Rows are points. A path goes straight from each point to the next, and from the last back to the first. The post is the endless flat space through its rows: a point in 2 columns, a line in 3, a plane in 4, and so on, so that a path can go around it. How many times does the path go around the post? Going back the other way cancels.
(in the rows, 128 means zero)

Post (1 x 2)
[[148 140]]
Path (24 x 2)
[[178 132]
 [154 227]
 [113 136]
 [106  94]
 [101 172]
 [155 225]
 [113 159]
 [141  72]
 [126 112]
 [150  54]
 [194 152]
 [140 181]
 [128 145]
 [136 108]
 [198  95]
 [179 107]
 [189 209]
 [ 84 179]
 [131 107]
 [177 102]
 [186 163]
 [140 169]
 [129 126]
 [177  72]]
Times around: 4

Post (8 x 9)
[[124 160 163 127 135  94 179 100  62]
 [118 106 151 106 123 177 141  36 149]
 [112  91 141 142 140 134 140 117 134]
 [108 131 172 126 138 185 169  95 147]
 [128 151 136 169 108 138 186  90  64]
 [145 128 130 138 124 102 104 137  84]
 [148 105 136 152  68 104 110 135 158]
 [175  81 172 157 112  92  93 162 135]]
Path (28 x 9)
[[ 94 151 123  87  99  86 128  66 128]
 [117 146 169 135  99 197 144 100  70]
 [ 90  97 122 126 137 158 187 145  91]
 [142 136 107 111 140 173 127  69 102]
 [206 130 213 178 133  83 138 106 107]
 [107 129 144 167 129  63 138 111  96]
 [ 84 205 111  99  53 161 136  98 105]
 [100 111 113  67 123 211 101  44 166]
 [199 125 147 207 103 172 167 155  88]
 [172 139 233 115 127  96 152  91 143]
 [110 120 198 114 139  61 165  63 141]
 [107 125 123 109  85 138 101  83 135]
 [136 131 170 111 112 142 122 142 137]
 [140 123 132 183 130 139 213 141  73]
 [ 80 158  83 148 137 183 166  93 108]
 [101 103 130 159 180 104  84 156 127]
 [145 121 182 158  81 109 127 121 102]
 [103  97 186  75 156 124 161 140 144]
 [169  79 137 158 112 108 155  93  84]
 [169  78 178 140 171 118 126  80 165]
 [120 138 142 249  99  93 189 159 112]
 [103 175 134 100  66  79 115  80 108]
 [121  91 138 143 121 104 163 103  49]
 [ 92 129 186  99 113 112 163  87 160]
 [ 87  99  68 188 152 171 115 137 121]
 [130 121 103 244  93  78 231 175  90]
 [195 104 197 111 119 101 134  89 127]
 [106 158  54 140  78 130 127  70 127]]
Times around: 4

Post (17 x 18)
[[122 153 103 123 118  88 145 125 127 133 130 134  99 158 137 163 148 141]
 [155 172 175 102 187 203 155  83 147 119 134 205 106 103 125 172 114  74]
 [167 117 155 176 147 192 118  84 131 155  82 173 157 125 118 176 106 124]
 [156 137 133 115 158 142 121 139  79 127 119 119  75 144  70 120 181  70]
 [112 111 152 118 166  75 133 113 185 124 126 127 147 124 140 162 167 131]
 [136  97 156 179  82  91 126  30 211 140  78 170 112 108 116 122 127  83]
 [140 146 148  87 143  58 126 152  85  92 152 142 127 117 142 179 119 114]
 [ 72 137 139  87 135  81 134 133 154 123 116  72 136 171 119 154 125 140]
 [134 149  83 132 146 109 163 143  92  98 161  98 100 100 139 104  97 129]
 [ 79 111 131  81 176  68 134 121  93 122 178 100 103 144 138 190 129 141]
 [162 144 243 138 127 174 173 178 121 140 146 155  84 109  95 144 168 143]
 [194 114 125 141 117 134 249 117 133 156 163  84 153  34  85 129 142 143]
 [100 119 131 110 104 112 115 136 136 169 120 124 133 163 132 143 128 103]
 [137 102 115 165 113  96 145 119 138  97 132 114 134 127 138 175  86  80]
 [ 95 170 121 115 113  76 133 128 100  99 197  94 126 168 153 157 118 130]
 [ 96 135 115 102 133 141 106 139 122 122 123 136 127 123 109 187 172 116]
 [108 171 183  96 157  96  98 157 107 175 117 117 124  96 144 223 129 120]]
Path (26 x 18)
[[171 114 144 161 240 102 112 155 132  97 103 100 172 126 139 235 157 178]
 [160 158 128 166 148 137 181 126 185 182 134 133 150  41  99 140 137 151]
 [ 80 109 103  58 171  89 160 129 138 130 138 124  90 106 101 178 164  87]
 [111 176 223 110  95  70 145 173 173  94 109 115 118 125 131 103 140  62]
 [ 99 147 207  88 171 176 106 119 193 143 109 161 172  90 194 190 135 136]
 [156 118 157 118  86  78 142 127 154 127 117 146 101 153  97 172 167 167]
 [124 131 191 112 150  70 150 134 172 152 141 112 152  72 128 148  78 129]
 [159  91 135 126 104  58 133  86 115 120  78 169 151 172 104 115  99  99]
 [ 76  62  62 135  74  89 200  33 180  81 189 183 117 100 149 150 100 111]
 [125 138 146  54 145  99 168 137  88 142 152 184  93  98  95  88 129 135]
 [ 84 154 198 131  63  98 137 104 206 149 179 125 127  82 131 140  78 107]
 [152 114 161 112 126 146 139 132 117 103 136 116  91 131 104 151 180 125]
 [ 85 140 137  90 136 111 118  75 120 123 133 185 124 108 170 162 102 194]
 [120 117 191 153 158 132 123  88 137 113 122 132 175 120 113 198 148  94]
 [107 113 168 121  86 117 171 137 132  98 112 143  62 198 114  94 146  80]
 [125  90 151  61 119  90 150 124 129 110 117 142 152  95 121 193 134 167]
 [219 171 136 118 203  96 119  97 140 108 132 168 120  20 111 185 162 116]
 [125 146 114 136 186 102 194 126 138  96 204 208  64 102 158 134  99 160]
 [ 90  83 150 131 121  83 167 126 166 124 129 183 122  70 150 114  83 117]
 [118  98  97 119  63 144 189 106 189 138 127  91 158 110  62  82 108  42]
 [163 149 116 158 102  75  61 163  61 159 109 124  89 146 101 122 207 136]
 [128 169 167 137  91 169 165 119 123  74 155 146  66 144 153 183 123 128]
 [149 148  96 127 131 122 186 121  80 149 157 110 123 103 126 222 139 128]
 [111 185 130 109 176 137 176 189 140 138 149 146  95 117 156 120 101  79]
 [ 83 198 119  71 113 112 140 149 192 184 148 134 114 113 147  66 127  80]
 [169 127 152 189 138 137  91 105 128 155 111  65 126 132 101 173 136  83]]
Times around: 0

Post (17 x 18)
[[139  92  86 135 167  55 141 126  92 101 215 129 158  67 140 136 167 138]
 [112 163 124  76 106 116 146 108 148 136 139 150 162 118  79  66  92 111]
 [194 160 141  81  69 105 124 162 131 122 109 131 193 111 165 116 122 147]
 [148 105 111 126 107  91 188 121 147 120 143 121 187 110 166 205 156 162]
 [117 110 103 123 110 138 143 164 131 170 120 127 169 165  92 115 147 120]
 [113 171 119 141 134 195 122 172 153 152 128 124 160 141  43 103 120  96]
 [188 150 144 148 150 148 154  89  97 138 116 104  54 105 120  75 144 130]
 [120  73 151 114 101 142 159 133  75 132  59 108 120 137 171 159 114  83]
 [170 154 101 121 142 156 133 108 137 121 104 152 178 109  89  61 144 119]
 [131 154 131 121 119  99 187 114 123 106  96 131 132 136 136 130 141 132]
 [123 105 172 177 160 144 150 123 126 115  84 111  72  86 159 131 168 156]
 [ 83 118 178 127 109 135 138 123 145 146 122 100 128 177 129 151 130  61]
 [ 94 150  97 109 105 171 108 122  69 167  69 154 154 121 141 194 105 129]
 [159 155 158 109 131 166 168 100 101 131  88 187  83 124  99  88 107 121]
 [115  96 140 107 153 109 109 156 103 146 129  99  78 126 122 160 124 100]
 [202 159 128  87 109 139 145 124 118  92 123 116 121 144 202 142 140 223]
 [165  91 101 124 108 107 151 123 114  98 114 142  91  98 132 113 147 122]]
Path (30 x 18)
[[ 89  74 134  93 128 109 102 115 138 111 165 107 125 116 166 124 148 145]
 [177  97 138 142  74  91 230 162 147 192 128 114 133  90 121 170 154  94]
 [121 116 165 130 174 147 137 149 160  70 145 151  88  99 129 131 124 137]
 [181 115 128 145 118  88 188 155 143 125 107  96 169 125 134 132 154 153]
 [132  77 127 145  87 104 142 130 118 133 130 117 113 159 109 117 160  79]
 [161  80 157 118 180 179 105 108  80 155  89 127 105 114 171 141 169 199]
 [155 109 161  82  78 173 141 153 116 115  40 129  29 167  26  25  60  53]
 [155 115 157 134 135 135 136 144 121 119  50 105 130 124 154 110 109 180]
 [136 140 150 139 148 171 138 156 139 111 147 162  99 148 145  64 158 199]
 [150 184  91 110  99  76 150 147 152 157 143 166 165 132 139 136 157 173]
 [125 180 118 101 137 152 139 125 174 125 145 146 140 205  59  69  90 157]
 [106  59 139 110 151 143 164 105 101 150 181 121 130 160 109 141 109 127]
 [148  39  60 112 106 113 129 204 142 109  74 149 154  84  84 107 188 149]
 [106 122  86 106 126 112 127 111 106 122 103 137  99 135  89  83 159  35]
 [163 148 133  82 128 109 117 131  84 119 133 119 153  84 213 125 122 131]
 [104 126 120 152 144 122 130 118 157 165 131 130 112  88  86  98 112  88]
 [137 153 173 146 107 129 180 127 147 123 121 142 108 134  92 101  99 169]
 [124 113 127 178 167  79 158 101 126 160 168  89 138  83 156  86 152 161]
 [125 137  98  67 143  99 128 160 168 114  78 132  77 149 123 110 141 129]
 [136 126 178 122 100  80 191 113 130 158 141 139  91 145  88 118 170   7]
 [146 110 148 112  87  71 161 131 128 110  97 104  72 101 144 117 152 140]
 [151 124 167 178 119 189 149 116 122 152 121  92 188 149 172 125 168 170]
 [166 126 162 167  71 121 209 112 105 191 114 149 137 112 127 112 112 126]
 [138 168 127 128 165 175 115 127 162  91 124 135 116 173 118 105 107 116]
 [128  56 130 134 132 141 125 168 103 162  74 109 147  92 141 149 126 160]
 [151 151 159 101  97 104 130 157 141 122 125 146 193 106 117 141 137 149]
 [137 130 120  95  61 153 138 165  94 143  76 187 168 145  47  64  77 113]
 [151 128 148 117 145 149 177 123 136 151 174 124 175 180 144 114 119 161]
 [170 140 135 108 124  94 160 122  56 135  72  81  84 128 170  59 124 118]
 [202 134 129 126 114  88 138 125 103  90 140 114 129  22 196 128 176 101]]
Times around: 0

Post (17 x 18)
[[137  99 166 137 153 216 191  64 110  38 125 143  84 164 163 136 149 152]
 [116 174 114 155 108 131 141 172 120 146 118  81 111 158 114  97 114 141]
 [106 102 163 118 132  87 143 162 145 156 129 140 117  74 130 132 145 116]
 [ 83 157 118 144 103  97 160 114 120  87 121  67 142 167  83 120 107 111]
 [135 152 114 153 134 137 172  95 167  76 125 109 126 171 113 146 183 135]
 [136 113 123 121 147  96 132 141  90 159 136 137 182 111 110 100 135 106]
 [ 93 120 145 159 157  72  74 155 129  97 164 137 155 110 126 121 120 125]
 [144 118 130  93 101 207 171  55 115  98 141 146  81 166 182 183 145 169]
 [143 191 123 160 131 135 163 150 111  99 114 142 107 165 103 158 107 121]
 [ 87  83 114 130 113  87 108 169 105 137 135 143 115 157 106 129 161 117]
 [ 73 118 139 148 147  54 112 132 105 188 143 173 133 101 124  90 146 140]
 [112 107 118 160 136  37 114 191 116 174 124 139 135  85 179 142 127 131]
 [100 117 169 125 142  84  76 100 124 142  78 165 145 154  97 114 152  95]
 [138 185 199  83 149 194 175  81  76  83 129 160 124 154 169 164 175 157]
 [140  79 109 129 186  52 124 183 117 157 134 125 123  88 138 122 129 189]
 [123 172 127 131 145 140 164  97 105 183 139 103 102 216 112 170 113 106]
 [130 110 130 140 133  67  93 117 106 140 146 134  92 121 130 120 173 117]]
Path (31 x 18)
[[128 124 206 106 117 134 141 157  86 112  85 101 105  64 187 172 118 128]
 [130 177 144 170 112 131 151 128  58  45 118 123 138 142 164 165 105 129]
 [139  83 111 141 146  67  81 169  82  75 150 155 151 106 118 174 160 173]
 [139 125 102 134 110 118 166 166  95 165 198 111  81 107 160 145  93 201]
 [135 117 134 155 144  83  87 142 129 128 141 196 135 185 136 131 186 122]
 [129 141 178 122 217 106 143 179  59 150 112 162 147  73 157  64  69 166]
 [ 96 169 149 148 150  93  97  70 165  58 132 203 105 128 103 170 175 124]
 [ 87 125 206 148 101 137 183 159  90 161 111 150  60  63 166 140 138  77]
 [ 58  91 170 148 138 104 124  95 116  82 185  88 158 120 102  75 156 165]
 [203 101 190  77 137  72 112 108 110 148 113 163 126 130 165 249 146  64]
 [132 142 235 104 152 146 136  83  76  78  50 176 162 166 113 115 130  69]
 [114 172 120 139 160  90 157 119 126 144 147 100 140 153 115 116 181 129]
 [131 135  97 103 128 177 121 150  44  66 140  92  89 195 120 128 124 178]
 [130 175 115 164 135 115 182  92  99 148 175  52 162 142 112 129 140  67]
 [ 78 124 130 168 125 101 127 142  61 140 164 159 114 143 133 126 111 196]
 [144 136 151 119 151  76 172 163 122 158  90 137 125 140 101 128 117 136]
 [111  77  97 109 199  80 119 126 135 217 150 148 152 156 123  98 132 125]
 [141 194 135 148 145 201 141 128  93 133 112 130 118 163 171 139  73  96]
 [ 76 203 136 206 200  93 103 120 123 119  99 149 156 116  75  69 101 138]
 [130 197  76 183 148 143 153  92  94 128 201 125 163 207 102 149 164 148]
 [111 158  92 192 143 110 163 143 102 117 180 130 108 175 139 185 153 160]
 [156 139 171 100 151 116 136  87 141 122 111  92 171 175 120 172 177  98]
 [167  88  63 133  97  54 176  87 161 166 208 117 131  86 119 117 141 153]
 [141 116  68 111 102  98 166 197 134 151 103 127 174 102 116 108  82 133]
 [ 92 104 169  69  97 168 111 112  88 114 111 151  91 100 133  96 138  90]
 [119 102 124 140 194  66  80  50 121  81 109 108 172 179  67 150 131 120]
 [142 105 188 141 107 121  75  51 197  79 119 117 148 108  72 111 185  70]
 [146 145 138 166 144  56 189 122  96 190 120 160 102 151 109 124 117 141]
 [142 138 149 125 147 147 166  52 105  76 129 184 130 179 163 173  95 118]
 [127 119 102 101 190 104  87 128  84 127 146 126 106 153 102  91 143 190]
 [ 26 175 130 171 138 119 159 126 119 148 148  64 124 146 143 134 114 131]]
Times around: 5

Post (17 x 18)
[[170  78 163  84  75 172 124 151 135  90 141 110  71 122 111  81 136 112]
 [112  95 148  65  95  95  69 128 129 129 138 128  74  94 113  48  86 187]
 [148 129  72 101 172 142 100 137 120  98  74 133 103 150 153 125 129 153]
 [137 158 157 115 167 156 121 112 101 120 147 168 121 125 162 189 120 130]
 [131 114 105 169 193 139 169 162 119 156 152 113 160 156 153 149 119 116]
 [ 93 153 152 151 173 164  96 127 142 147 151 125 169 156 138 202 118 197]
 [124 132 121 128 119 180 128 120 162  87 121 162 161 111 145 163  98 152]
 [122 179  77 148 129 119  77 130 144 126 149 136 101 134 131  33 177 123]
 [129 139 151  81  96 118 143 156  88 109 108  99 128 136 133 119 140 107]
 [ 39 107 107 105 158 111  79 175 162  77 135 146 110 126 129 166 136 184]
 [ 98 123 114 158  87 178 135 130 128  97  95 148 121 109 132  98 180 148]
 [141 157 135  77 122 114 132 107 176 132  87 107 125 111  83  86 149 179]
 [159 136 120 190 147 120 124 170 140 153 103 164 131 146 124 145 135 113]
 [102 124  92 187 111 166 134 124 152 124  96  89  98  72 112 129 135 143]
 [ 75 169  99 125 125 188 155 154 130  90 150 130 138 109  80 115 162 163]
 [ 94 123 165 119 159 182 100 113 156  81 157 137 115 107 114 114  82 142]
 [145  93  84 182 123 145 115 128 122 159 126 161 171 159 119 135 155  74]]
Path (33 x 18)
[[132 161 124 183 139 106 207 145 146 165 132 140 112 112  95 113 165 100]
 [153 143 108 160 129 132 101 137 130 123 101 217 147 173 109 142 141 177]
 [129 104 106 161 114 142  85 119 175  84  73  81 158 140 167  76 206 144]
 [157 134 136  93 199 167  80  97 138 104 134 133  83 111 139 145  98 123]
 [101  99 151 122 133 154  95 162 142 122  83 144 113 164  94 111 168 107]
 [ 55 183 160 108  87 140 154  74 146 119 125 145 113   7 141 127  49 217]
 [121 131 178 133 136 130 128 108 104 161 104 185 151 179  93 144 147 181]
 [126 154 117 164  90 131 106 143 166 150 209  98 173 128 137 100 126 203]
 [ 94 110 105 153 127 192 119 132 162 103 178  86 117  84 127 156 166 199]
 [138 179 196  90 130 133 106  87 167 132 175 149 133 101  93  60 112 113]
 [ 74 155  95 146 145 197 135 122  87 123 114  45 167 132 150 158 111 134]
 [102 130 139 141 125 169 174 178 132 134 119 109 182 131 130 122 104 174]
 [131 170 147  45 134 144  74  43 180 123  75 119 164 160 135 101  98 192]
 [166 131 161 132 105 107 103  80 153 161 133 120  61 128 100  21 142 122]
 [ 97 133  97 134  22  74 154 108 110 162 103  71 182  85 132  19 118 159]
 [172 115 149 174 132 176  82 152 151  99 106 122 124 184 111 174  82 149]
 [203 122 104 145 140 125 148 172  80 149 107  90 134 153 140 201 170 122]
 [ 98 134 134 119 188 142 142 138  90 147 162 151 175 114 138 137 129 124]
 [155 101 164 157 171 175  92 106 143 169 202 125 119 129 163 162  76  74]
 [112 162 108 151 132 107 161 179 138 126 141 177  87  95 110 107 105  79]
 [129 153 119 132 118 134 160  89 206  93 121 138 127 104  81 106 118 122]
 [110  94 137 134  70  87 139 112 166 122 166  83 170 116 118 132 107 124]
 [149 149 135 145 134 140  83 138  87 115  66 157  89 146 172  61 179 204]
 [ 59 120  91 136 126 105 111 120 125 119 204 154 107  80 125 124 169 157]
 [108 186 171  29 161 121  68  90  99  95 102 105 166 123 140 132 149 163]
 [131 162 112 125 172 200 131 145 114 146 130 174 171 150 126 140 165 139]
 [171 133  65 138 189 154 103 133 156 157 115 143 166 193 111 121 138  72]
 [ 72 182 154 136  83 157  99  85 238 114 142  81 138 132  80  57 136 181]
 [133 176  80 184 205 120  91 139 135 118  69 201 110 158 140  96 132 174]
 [ 89 118 104 140 117 156  80  89 101 105 128 147 160 105 129 107 127 137]
 [125 180  74 214 159 108  82 152 147 129 144 182 116  87 134 101 155  63]
 [171 120 187  52 133 150 128 145  96 170 145 139 150 153 106  88 124 127]
 [140 179 154 124 142 153 132 132 129 144 104 151 129 169 135 107 137 133]]
Times around: 5

Post (17 x 18)
[[105 147 119 141 139 153 172 140  85  88 191 103 142 156 137  89 108  93]
 [175  88 126  93 127 191 140 157 152 118 169 113 106  86  93 124 119 186]
 [102 129 103 172 120 121 104 154 157  98 115  95  90  61 145 113 106 171]
 [137  91 152 109  91 124 140 146 184  72 225 106 139  81 115 143 172 117]
 [ 93 122 168 141 108 152 144 159 110  83 118 143 102  96 125 103  92 111]
 [119 181 111 168 145 162  88  85  85  85 149 178 175 111 166 114 103 130]
 [155 116 136  88 205 174 197 130  93 154 179  85  99  79  95 186 166 112]
 [ 81 182 157 157 115 121  73 137 147 198 144 111 147 112 123 142 103 164]
 [110  99 119 133 158 185 107 153  88  89  77 109 124  97 127  83 173 131]
 [135  83 131  45 130 196 164  80 167 141 141  58 100 150 104 150 122 128]
 [119  93 119 140  90 185 132  74 107 127 188 125 111 153 166  92 124  95]
 [ 94 141 110 189  81 137 116 179 116  94 110 123 113  79  89 129 125 125]
 [ 85  95 116 106  97 149 125 154  95 105 158 108 146 106 117 156  83 127]
 [147 116 126 111  92 190 133  99 137 149 179 114 155 153 186  82  96  62]
 [145 114 117 148 140 139  92 157  88  88 114  89  87  94 105  93  97 121]
 [125 159  99 122 124 113  85  66 161 171 120 144 105 221 222 125 121 133]
 [176  93 180 160 117 139 150 109 138 139 113 111 208 161  92 114 106 174]]
Path (27 x 18)
[[109 152 129  92 143 214  93 119 124 107  92  94 136 132 177 119 147 108]
 [198  97 161 178 133 130  79  69  79 181 157 111 212 161 136 134  68 130]
 [ 94 129 139 127 110 194 134 125 147 164 173 108 155 126  67 119  55 130]
 [107  94 107 208 106 107 139 105  83 127 161  74 116  69   7 138 106 197]
 [191 172 175 150  89  33 138  77 137  84 192 150 131 180 128 192 103 140]
 [181 119 156 123 140 115  92 129  92 112 174 109  94 122 115 143 101 125]
 [ 78  20  90  90 114 167 119 222 135  99 114 114 135 133 129 163 121 175]
 [131 138 134 175 187 187  82 136  51 156 114  57  74 141 171  75  81 107]
 [129 116  86 151 162 148 150 135 121 109  32  61 190  86 155 159 149 178]
 [ 83 118 136  74 170 153 188 146 143  87 106  82 103  38  99 186 103 188]
 [107 140 131 170 108 134 208 169 155 133 187 140  64 139 114  77 131 144]
 [146 185  90 211 148 191  56 190 106 150 129 139 185  53  91  92  52 130]
 [133  89 146 102 133 168 130  91 205 120 134  62  77 101 151 139 176 135]
 [106 109 140 131 145 175 116 129 160 113 152  70 136  76 143 133  90  71]
 [ 53 152 123 174 176 146  74 109 106 148  74 130 138  86 114  98 141 100]
 [129  77 123  88 144  80 167 136  78  73 109 122 101 120 129 158  49 122]
 [157 147 116 166 102 139 141 110 101 156 151 147 148  96 145 176 116 114]
 [ 79 128  98 104 186 217  77 154  69 144 122 131 133  97 173 133 113 214]
 [126  90  84 158 149 183  77 194  63 164 109 138  79 120 145 112 134  59]
 [153 122  88 110 184 172 234 136 131 128  79  97  94 164  86 145 178 103]
 [159 134 180 104 186 142 174 133 141  89 110 154 152 138  73 168  83  94]
 [ 65 104 107 181  83 146  96 151 112  44  63  70  67 155 121  76  87 127]
 [ 81 134 190 196 101 156 155  81  72 109 152  98  82 149 182  78  79 148]
 [152  75  91 124 128 178 141 162  85  67 157 154 127 138 157 165 129 120]
 [122 118 139 147  93 170  76  98 185 172  75 114  78  99 150  95 149  65]
 [113 107  43 167  32 148 125 181 101  88 168 119 121 150 106  73  89  99]
 [133 113 147 136 134 161 151 110  49 107 183  28 145 123  51 123 139  97]]
Times around: 2

Post (17 x 18)
[[118 170 187 172 132 114 110  79 176 135  78 157 131  93 123 149 140 154]
 [126 147 160  82 167 113  96 132 111 149 126 126 137 151 131 172 108 153]
 [ 89 141 183  69  95 113 120 157 171  94  84 149 165 126 160 103 209 136]
 [136 158 112 123 109  92 170 183 131 125 140 147 139  85 119 208 142 170]
 [126 157 131 129  93 147 146 148 105 146 128 128 132 208  97 111 140 171]
 [208 174 130 114 113  72 134 156 120  99 122 128 124 140 165 136  96 169]
 [122 113 160 162 110 136  83 116  61  92  87  72 119 112  70 125  94 158]
 [ 86 115 122  58 150 125 107  91 141 119 103 126 137  96 143 159 134 146]
 [127 124  83  75 129  93 119 184 127  96 138  67 184 164 118 174  65 147]
 [129 189 127 136 159 158 186 120 113 212 154 144 127 112  81 112 128  82]
 [149  87 117 171  85 116  76 139  88 119 171 118 117 109 144 118  99 170]
 [113 142  94 123  90 153 140 163 138 132 178  83 100 118 122 127 134 132]
 [120 153 170 142  90 100 108 109  97 175 101 183  84 108 102 120 146  85]
 [171 181 142 139  95 106  85 105  96 163 133 113 124 117 116 147 141 149]
 [ 79 148 126 124 103  94 160 133 123 175 151  98 134 103 159 129 134 105]
 [190 120 161 178  48 156 133 140 120 142 138 142 104 107 129 133 107 185]
 [174 109 213 168 112  71 111  93 106 152  82  85 115  87  77  91 162 145]]
Path (31 x 18)
[[ 96 132 112  89 110 148 127  81  94 132 156  53 149 110 156 134 132 120]
 [131 115 108  99 117 151  97 108  96  74  95  80 129  73 104 148 144 167]
 [170 111 151 170  59 130 108  67 192 176 111 156 109  51  84 144 182 117]
 [151 170 177 106 112 127 157 151 108 103 143 104 123 139 137 107 110 127]
 [135 172 159 163 105  93 156 130 122 103 112 111 128 141 113  58 110 116]
 [ 61 161 140  82 124 152 142  81 137 162 104 108 164 166  78 182 167 141]
 [184  97  76 107 127 104 169 156  66 140 159  83  83 132 110 155 145 173]
 [116 200 149 143  76 105 183 149 216  69  34 207 146 165 167  83 227 189]
 [104 235 104 106 146  78  81  78 149 126  72  95 120 158 126 152  66 114]
 [125 137 165 159 201  73  80 135 101 142 179  95 130 126 107  89 106 139]
 [158 113 134 136 147 138  93 138  50 162 157  72 164 124  98 116  59 151]
 [111 156 104 104 153  81 148 175 136 146 119  77 117 137 145 173  71 125]
 [144 131 167 190  52 125 120 138  48 166 109 164  53 139 120 183 128 145]
 [130 165 187 148 124 132  90  69 145 171 114 179 115 136 134 172  77  95]
 [ 66 188 200  63  57  94 120  91 108 160  89 164  87 136 133 142 156  88]
 [161 158 178 158  90  80 187 119 152 147 141 108 138 148 108  82 202 139]
 [133   7  87 124 142 126  40 128  65  45 149  94 147  84 142 126 124 208]
 [138 154 132 149 140  98 120 140 149 134 135  58  78  55 136 175 168 158]
 [112 118 143  98 118 103 142 178 120 142  79 146 186 131 101 156  96 153]
 [114 112 161 152  52 136  96 170  97 159 151 160 132  78 128 159 135 153]
 [116 199  95 157 119  49 111 154 155 180 122 194  96 151 136 199 111 126]
 [140 111 144 135 130  70 110 150 136 129 120 127 186  96 149 126  76 140]
 [129 134 156 119  41 169 163 130 135 148 130 148  71 108  45 128 187 163]
 [107 102 119  70 132  64 203 185 110  64 108  67 155 140 134 217  68 205]
 [162 215 136  68 132 134 160 110  83 167 168 165 127 113 152 133 166  98]
 [139 116 132 117 152 111 165 210  98  53 142  99 122 114 126 113  80 161]
 [107 159 195  96  72  97 150 164 144  84 107 192 118 141 149 167 139 153]
 [118 171 155 122  97 101 121 134 113 134 134 146 119 122 120 119 122 115]
 [ 77 167 214 182  63  40 112  91 213 179  76  94 138 119 113 108 156 134]
 [145 145 177 127 103  99 161 146 166  96  92 133 166  83 127 124 151 192]
 [125 106 153  66  43 128  79 143  70 164 131 118 121 112 108 162 111  98]]
Times around: 1
